Rows are points. To make a cloud, some directions were put in groups of two or more. Within a group, all points are equally far from the middle, so they leave a hole (a ring in 2 directions, a hollow ball in 3). The other directions are filled evenly. Then the cloud was stretched, turned, moved and blurred a little. How many holes are there, and how many directions does each take, smallest first?

Cloud:
0: -0.87 -3.29 +3.01
1: -2.13 -3.53 +1.25
2: -1.30 +1.05 -1.18
3: -1.56 +2.23 +0.73
4: +0.31 -0.83 -1.59
5: -0.30 -2.86 +0.91
6: -0.37 -1.90 -0.58
7: +0.83 -2.19 +2.32
8: -0.79 +1.68 -1.35
9: -2.17 -2.79 +0.36
10: +1.44 -1.96 +1.61
11: -1.66 +1.29 -0.72
12: -1.49 +0.52 -1.13
13: +2.80 -0.84 +1.51
14: +3.04 -0.79 +1.23
15: -1.53 -1.94 -0.43
16: -1.24 -3.15 +0.97
17: +2.86 -1.23 +0.27
18: -2.63 -0.28 -0.46
19: -1.71 +1.83 +2.38
20: -2.64 -2.41 +0.12
Holes: 1 (2)

Cloud (22 x 3):
0: -2.22 -2.11 -2.38
1: -2.10 -2.06 -0.07
2: -2.02 -0.61 +2.45
3: +1.33 +1.49 -0.24
4: +1.70 -1.34 -1.52
5: +0.88 +1.68 -2.76
6: -2.68 -0.35 +0.26
7: -0.45 +1.79 +2.19
8: -0.20 +2.66 -2.69
9: +2.56 -1.29 +0.84
10: +2.44 -0.40 +0.49
11: -1.30 +2.67 -1.50
12: -2.59 -1.82 -3.87
13: +2.11 -1.95 +0.12
14: -1.80 -2.33 +0.39
15: -1.81 +1.17 +1.52
16: +2.28 -0.54 -0.12
17: +1.61 +0.88 -1.28
18: -1.02 +2.31 -0.02
19: -2.99 +0.73 -0.92
20: -1.37 +2.08 +0.29
21: +0.88 +1.68 +2.63
Holes: 1 (2)

Cloud:
0: -1.11 -0.56 -2.66 -0.41
1: -0.49 -2.04 +0.23 +0.27
2: -0.08 -1.76 -2.03 +2.80
3: +3.19 +3.07 -1.74 +2.20
4: +2.95 -1.27 -2.40 +1.34
5: +1.13 +0.91 -3.77 -1.59
6: -0.08 +0.77 -2.06 +1.63
7: +2.12 +1.51 -2.30 +0.69
8: +2.67 -0.51 -0.27 -0.83
9: -1.88 -1.10 -2.29 -0.64
10: +1.48 +1.37 -4.18 +0.31
11: -0.79 +2.06 -0.79 +3.02
12: +2.62 +2.84 -2.57 +0.63
13: +2.46 +2.90 -0.18 +1.36
14: -1.41 +0.52 +2.16 +0.90
15: +0.53 +2.10 -0.77 +2.02
16: +1.82 +2.12 -1.39 +2.44
17: +1.79 -1.05 -1.60 +2.44
18: +1.49 +0.89 -1.01 -1.74
19: +2.59 -2.07 +1.12 -0.18
20: -1.23 +0.73 -3.17 +0.18
21: +1.10 -2.47 -3.60 +1.06
22: +0.63 -0.21 +0.19 +1.74
23: +0.70 -1.82 +1.50 +0.97
24: +0.16 +2.08 +0.90 -2.06
25: -1.18 -1.61 +1.45 -0.20
26: +0.77 +0.99 -0.13 -2.12
Holes: 0

Cloud:
0: -2.40 +0.86 -1.75 -2.37 -0.42 -0.87
1: +0.31 -1.75 +1.54 -0.36 +1.51 +2.77
2: +1.33 -1.44 -2.14 +1.15 +2.07 +0.47
3: -1.15 -1.28 +0.88 -0.94 -2.23 +1.72
4: +0.24 +0.37 -3.74 -0.43 +0.51 +2.88
5: -2.00 +0.38 +1.88 -0.67 -0.84 -0.70
6: -0.89 -1.96 +0.14 +2.78 -3.53 +0.64
7: -0.15 -3.42 -0.28 -0.07 -0.65 -1.55
8: -3.03 -2.53 +0.36 -1.19 -0.04 -0.35
9: +1.13 -1.61 +0.18 -0.86 -2.27 +0.73
10: -1.23 +0.28 -0.32 -2.64 -0.86 +1.82
11: -0.01 +2.26 -1.85 +1.78 +0.67 +0.20
12: +0.81 +1.79 +3.21 +0.14 +1.56 -0.53
13: -0.95 +1.35 -0.42 -1.30 +4.42 +0.50
14: +3.64 +2.39 -1.84 +1.32 -1.49 +1.19
15: +2.51 -0.36 -1.02 +0.48 -0.13 +1.87
16: -0.75 -1.19 -1.75 -1.58 +2.14 -2.96
17: +0.60 +1.10 -0.20 +3.60 -2.61 +2.05
18: +0.77 -1.43 +1.54 +0.64 -3.03 -1.70
19: -2.43 +1.12 +0.72 -0.59 -2.82 -0.09
20: -0.09 -0.32 -2.49 +0.12 +3.54 +1.38
21: -2.84 +1.25 -0.21 +3.47 -3.98 -0.09
22: +2.74 -1.02 -1.17 +0.39 +1.06 +1.41
23: -0.35 +1.59 +1.21 -0.13 +1.42 -2.15
24: -2.60 +3.62 -1.25 -2.05 +0.01 +0.11
25: +1.16 +3.23 +0.90 -1.52 -0.16 -0.53
26: +1.74 +0.60 +1.26 +2.61 -0.51 +1.99
27: -2.74 +2.59 +1.06 +0.47 +0.07 -0.57
28: +1.16 +2.33 -2.97 +1.71 -0.66 +0.83
29: +0.04 -1.34 -1.29 +1.32 -3.67 +1.22
30: -0.61 +1.50 -0.55 -2.55 +2.37 -1.49
31: -1.41 +3.58 -2.48 -3.32 +0.33 -0.41
32: -0.06 +0.58 -4.37 +0.10 +0.70 -1.67
33: +2.58 +0.13 +1.04 +2.24 +0.47 +1.27
34: +0.67 +0.36 -4.02 +0.30 -2.74 -1.49
35: -1.60 -0.86 -4.64 -0.06 -1.76 +0.77
36: +0.15 +1.28 -3.34 +1.29 -2.09 -1.59
37: -0.92 -0.48 -3.30 -1.08 +1.00 -2.45
38: -2.85 -1.07 -1.80 +1.31 +0.47 -0.64
39: -1.70 +1.08 +0.44 -1.10 +3.69 -0.77
40: -1.82 +2.58 -0.52 -1.70 +1.08 -0.77
41: +0.98 +3.10 +1.19 +0.87 +1.39 -0.12
42: +1.59 +0.36 +0.29 -0.93 +0.35 +2.26
43: -2.15 -2.33 -0.53 +2.52 -1.32 +0.13
44: -1.06 +3.44 -0.31 -1.71 -1.69 +3.01
45: +1.57 +0.47 +1.05 +0.47 -3.69 +2.22
46: -1.11 +3.49 -2.19 -2.08 +2.06 -0.75
47: -1.42 +2.16 +1.41 +2.35 +1.31 +0.86
48: -2.24 -1.26 -2.10 -1.45 -1.45 -0.41
49: +1.90 +0.02 -0.50 -0.24 -3.22 +1.87
50: -1.77 +0.90 +0.42 +2.69 -2.47 -1.50
51: -0.94 -2.95 +1.99 -0.65 -0.79 +1.68
52: +1.56 -1.19 -2.18 -1.48 +1.14 +2.33
53: +0.78 +1.27 +0.21 +0.29 -0.61 -3.37
Holes: 1 (3)

Cloud, 84 rows:
0: -0.08 +0.89 +1.29 -3.90 +0.45 -1.12 -0.22 +0.43
1: +1.28 -1.35 -2.00 +0.80 +1.68 +2.30 +0.30 -0.91
2: +0.82 -2.43 +1.66 +0.69 +2.97 +0.80 -0.42 -0.70
3: +0.15 +2.47 +0.58 -3.35 -0.24 +1.89 +0.76 +0.35
4: +1.81 +1.41 +1.07 +1.74 +0.84 -0.06 -1.13 -1.97
5: +0.80 +0.67 -0.77 -2.53 -1.98 -1.59 +2.81 +0.96
6: -0.23 -2.06 +1.82 -3.41 +0.37 -0.30 -0.16 +0.27
7: +2.33 -0.84 -2.32 -0.85 -0.17 +1.16 -2.83 +0.59
8: +2.63 +0.50 -0.49 -3.21 -0.10 -0.49 +2.06 -1.26
9: +0.42 -1.06 +2.26 -2.41 +0.49 +1.80 +3.10 -2.35
10: -1.24 -0.76 +1.17 +2.41 -1.05 +1.57 +1.10 +2.83
11: -0.17 +0.33 +1.54 -1.32 -3.96 -1.50 -2.61 -1.13
12: +0.00 -1.13 -1.16 -2.54 +0.36 +0.80 -0.94 +2.61
13: +1.67 +0.13 -1.59 -1.00 +1.50 -0.45 +3.16 -0.07
14: -0.53 +0.69 -2.13 +3.26 +0.90 +0.16 +1.50 +2.30
15: -0.97 -1.89 -1.36 -2.65 -0.22 -1.51 +2.71 -3.24
16: +0.33 +1.28 +0.29 +2.18 -0.01 +3.79 -0.91 +0.48
17: -1.92 +0.01 -1.61 -0.55 -0.46 -0.15 -2.26 -4.39
18: -2.10 -2.56 -0.43 -1.08 +1.19 +1.42 -0.41 -2.60
19: +2.07 +2.66 +1.29 +1.61 +0.29 +1.16 +2.05 +1.20
20: -1.02 -0.88 +0.18 -0.05 -1.92 +3.64 +2.23 +2.68
21: +2.41 -2.57 -0.66 +1.66 -1.34 +0.86 +2.44 -0.97
22: -0.36 +0.76 +4.00 +0.17 -0.43 -1.20 -1.18 +3.20
23: -0.53 -0.50 +3.06 -0.58 -1.05 -0.42 +0.42 +2.81
24: +2.90 +0.12 -1.09 -2.17 -0.79 -1.55 +2.56 -1.07
25: +3.72 -2.10 -0.80 -1.59 +0.58 -2.02 +0.37 -1.04
26: -1.10 -1.61 -0.18 +2.12 -1.61 -0.80 -3.22 +0.61
27: -0.58 +0.14 -2.32 -1.21 -4.10 -0.31 -1.99 -0.31
28: +1.99 -1.79 +1.14 +1.86 -0.64 -0.19 +0.55 +1.76
29: -0.27 -2.23 -3.14 -3.68 -0.74 -0.84 -1.33 -1.18
30: -0.33 +1.66 -0.77 -1.04 -2.24 +1.33 -2.63 +2.38
31: +1.76 -0.71 -3.80 -1.15 -1.41 +0.74 -1.02 -0.40
32: +1.24 -1.79 +3.15 +0.68 -2.42 -2.25 -0.30 +0.24
33: +0.78 -1.25 +1.80 -3.01 -0.99 +2.07 +3.44 -0.33
34: +1.82 -2.48 -0.53 -1.37 +1.77 +1.89 +0.04 -0.12
35: -1.72 +1.50 +1.67 -2.29 +1.69 -0.91 -1.99 -1.77
36: +0.92 +1.47 +1.97 -1.13 -0.37 -0.22 +0.88 +3.98
37: +0.02 -1.47 -2.04 -1.46 -0.47 -3.67 +0.23 -0.76
38: -0.38 +1.02 +3.41 -1.52 +0.63 +0.62 +0.41 +2.96
39: +2.56 -0.38 +1.37 +1.14 +2.06 -2.54 -0.67 -1.39
40: -0.13 +2.47 -2.58 +1.31 +2.15 +3.61 +0.36 +0.37
41: +2.41 -2.36 -2.00 +0.13 -0.44 -2.94 -1.25 -0.02
42: -0.17 +0.30 +2.54 +0.61 -2.66 +2.10 +1.18 -3.42
43: +1.47 -0.48 -3.03 +0.99 -0.81 -0.83 -2.83 -1.76
44: +0.49 +1.24 +0.55 +2.21 -0.59 -0.98 -2.44 -2.06
45: +0.15 -0.89 +0.19 -1.92 +0.55 +3.09 +3.05 +1.64
46: +0.00 +1.30 -1.41 -3.31 -0.74 -1.39 +3.26 -1.65
47: -1.44 -0.32 +0.46 +1.79 +2.11 +3.40 -1.81 -0.11
48: -1.82 -1.40 +0.18 +0.13 +2.90 -1.34 -0.20 -1.18
49: -1.04 +0.26 +0.63 -0.41 -0.61 -4.06 -1.05 +2.72
50: -1.54 +0.95 +1.24 +1.57 -1.24 +1.11 -4.13 +1.92
51: -1.04 -1.62 +2.36 -1.33 -0.49 +2.46 +3.96 -1.43
52: -2.42 +0.86 -2.10 -0.67 -0.73 -0.24 +0.44 +4.14
53: -0.04 +2.08 +2.12 -0.58 +2.81 +2.00 +2.01 -0.13
54: +1.00 -2.08 -0.59 +2.46 -1.07 +1.72 -1.11 -1.55
55: -0.91 -0.07 +0.64 +1.57 -0.95 +4.54 -0.28 -0.69
56: -2.28 -2.01 -1.07 +0.30 +0.01 -2.37 -2.72 -0.91
57: +2.36 +0.02 +0.33 -4.28 -1.22 +0.67 +1.76 -2.24
58: -2.45 -0.36 -2.65 -1.82 +0.05 -1.35 -0.92 +1.52
59: -1.34 -0.90 +2.27 -1.46 -2.22 +1.00 +3.12 +0.88
60: -1.44 -1.90 +1.30 -1.72 +0.17 +0.60 -2.06 +2.48
61: -4.58 +0.49 -0.74 -0.60 +0.67 +2.30 -0.23 +1.52
62: -1.98 -0.80 -3.36 -1.70 +0.88 -0.41 -1.83 -2.05
63: -4.92 +1.17 -2.09 -0.02 +0.85 +0.97 -0.39 +0.80
64: +1.63 +1.52 -1.04 -3.14 -0.08 -0.43 +2.48 -1.29
65: +1.91 -2.37 -0.75 -2.96 -1.14 +0.74 +1.31 +0.68
66: -0.27 -1.61 +3.90 -0.16 +0.39 +0.70 +0.75 +0.03
67: -1.27 +2.87 -1.12 -2.87 +1.41 +1.10 -0.52 -1.28
68: +1.43 -0.70 -1.98 -0.06 +0.66 +3.31 +1.60 +1.20
69: -1.20 +2.47 -0.33 -3.62 +0.18 +0.60 +0.48 -1.17
70: +2.03 +1.78 +1.70 +1.59 -1.30 +1.78 +1.80 -0.44
71: -0.95 -2.67 +1.50 -0.26 -1.51 -2.90 +0.15 -2.37
72: -2.03 +1.78 -2.40 +0.21 -3.44 -0.19 +0.37 -2.31
73: +0.60 -0.30 -0.50 -2.24 +0.53 +2.84 -1.26 -4.07
74: -1.71 +3.13 -0.63 -1.14 -1.48 -2.35 +1.52 +0.83
75: -2.27 -0.49 -3.85 -1.03 -0.66 -0.59 +1.33 -0.93
76: +1.28 +2.16 +1.72 +0.13 -2.50 +0.49 +1.48 +2.08
77: +2.37 -0.09 +1.38 +1.51 -1.58 -2.51 +0.38 -1.55
78: +1.00 -0.80 -3.75 -0.76 +0.35 +0.33 +1.39 +0.16
79: -3.07 -1.74 -0.64 +0.23 -1.53 +0.65 -0.55 -1.54
80: -0.32 +0.40 +2.48 -2.76 -2.69 +0.26 -0.97 -0.97
81: -1.96 +0.69 -0.27 -3.03 -1.92 +3.57 +0.39 -2.62
82: -2.74 +2.55 -3.18 +2.00 +0.13 -0.17 -1.09 +0.22
83: -1.48 +2.34 +3.27 +1.46 +0.03 +1.17 -2.43 +1.38
Holes: 2 (2, 4)
